Every row gives one point. The points of each table are mixes of a few directions, plus a little noise. Count the directions of each table, and those that both share. Where both have some left over, give the other angles between the two spaces (their principal angles), to ten degrees, smallest first.
In the rows, 128 means zero.

First:
[[166 108]
 [100 141]
 [186  99]
 [ 66 159]
 [ 90 147]
 [126 129]
 [162 112]]
Second:
[[ 75  56]
 [155 165]
 [149 156]
 [124 123]
 [116 110]
 [160 172]
 [118 115]]
Directions: first 1, second 1, shared 0; angles 80

First:
[[134  78 160]
 [122 179  96]
 [131 107 142]
 [133  91 151]
 [130 109 142]
 [119 206  77]]
Second (6 x 3):
[[136  69 165]
 [133  93 150]
 [128 130 126]
 [125 153 113]
 [131 106 142]
 [117 217  72]]
Directions: first 1, second 1, shared 1

First, 8 rows:
[[114 161  45 192 144 159]
 [130  98 192  75 116 101]
 [135 145 104 153 131 144]
 [172 112 230  67 104 111]
 [ 83 112  87 139 142 120]
 [132 132 124 133 130 132]
 [ 96 126  81 149 141 129]
 [158 132 163 114 117 131]]
Second, 7 rows:
[[ 66 180 102 138 135 152]
 [134 131 113 146 144 129]
 [242 138 231 109 124 127]
 [ 66 125 110 109 113 130]
 [126  97 110 133 141 110]
 [133 123 139 132 152 111]
 [132  99  92 128  85 143]]
Directions: first 2, second 4, shared 2

First (7 x 9):
[[ 44  96  95 140  97 156  76 114 151]
 [141 133 133 127 132 124 136 131 125]
 [145 134 135 126 134 122 139 131 123]
 [177 146 147 120 147 112 159 136 116]
 [142 133 133 126 133 124 136 130 125]
 [ 16  87  83 144  86 165  59 110 157]
 [230 166 168 114 166  94 190 144 101]]
Second (9 x 9):
[[122 156 117 134  61 137 168  95  91]
 [157 105 106 167  45 100 137 101  73]
 [139 113 132 156 109 149 135 152 120]
 [109 136 165 124 165 110 110  97 139]
 [ 88 128 221 162 184 131 100 144 117]
 [140 123  47  66 175 127 115 203 165]
 [148 118 117 142  98 139 139 119 130]
 [115 132 142 136 124 113 123 123 103]
 [134 140 101  66 190 145 124 117 213]]
Directions: first 1, second 5, shared 0; angles 90

First:
[[115 115 153  92 198 160 146 142 158  55  80]
 [167 126 142 173 146 100 131 125 107 115 143]
 [115 171 130 148  62  79  80 127  92 156 141]
 [106 105 110  72  95 153 147 116 139 145 128]
 [108  81  98  61 121 187 173 115 164 151 127]
 [128 178 131 200 154 108  80 151 128 145 124]
 [132 113 105 126  99 136 142 116 128 168 152]
 [110 105 150  70 194 169 155 137 162  50  77]
 [173 144 129 203  84  67 107 115  77 167 178]
 [126 141 132 136 130 122 116 133 125 127 124]]
Second:
[[242 157 114 154 185  76 130  73  86  89 131]
 [ 84  78 145 101 125 160 135 247 123 172 132]
 [111 167  98  89  97 123 127 112 130 152  95]
 [ 95 105 139 124 123 161  94 124 150 125 158]
 [145 158 108 113 125 107 138 118 114 135 102]
 [100 140 133 147 101 119 158 107 147 126 106]
 [ 54  90 166 165 100 171 118 110 181 113 163]
 [193 127 121 131 169 106 124 133  96 117 136]]
Directions: first 4, second 4, shared 1; angles 70, 90, 90

First, 9 rows:
[[157 156 110 156 131  86 109  99 141  82 164 117 134 141]
 [171 164 115 173 127  80 114  72 152  68 190 133 135 156]
 [ 99  94 159 103 116 184 161 144 122 182 103 162 120 124]
 [120 119 135 121 125 142 136 133 126 142 120 136 126 126]
 [ 78  74 174  84 114 214 175 162 114 215  79 173 116 117]
 [123 121 138 125 124 141 138 127 129 140 126 140 126 130]
 [127 133 114 124 136 115 113 144 121 121 116 104 130 117]
 [125 114 157 132 113 160 158 103 139 148 145 174 122 146]
 [151 177  47 136 165  29  47 168 108  55 111  14 144  95]]
Second (9 x 14):
[[154 166  89 189 135  97  72 101 133  73 158  86 116 121]
 [125 108 145  51 134  88 177 159 126 140 110 144 172 146]
 [ 89 101 117 102 116  96 111 192 101 118  80  71 191 133]
 [121 116 151 132 122 180 149 114 132 166 129 167  99 123]
 [ 98  88 169 100 109 175 171 140 127 176 111 172 139 141]
 [130 137 120 186 106 114  98 101 135  84 159 113 150 154]
 [122 132 115 174 111 113  95 118 128  92 143 101 152 146]
 [159 171  83 100 190 128 102 147 115 149 101  95  45  49]
 [154 130 162 121 131 161 177  78 152 155 164 205  89 139]]
Directions: first 2, second 4, shared 2
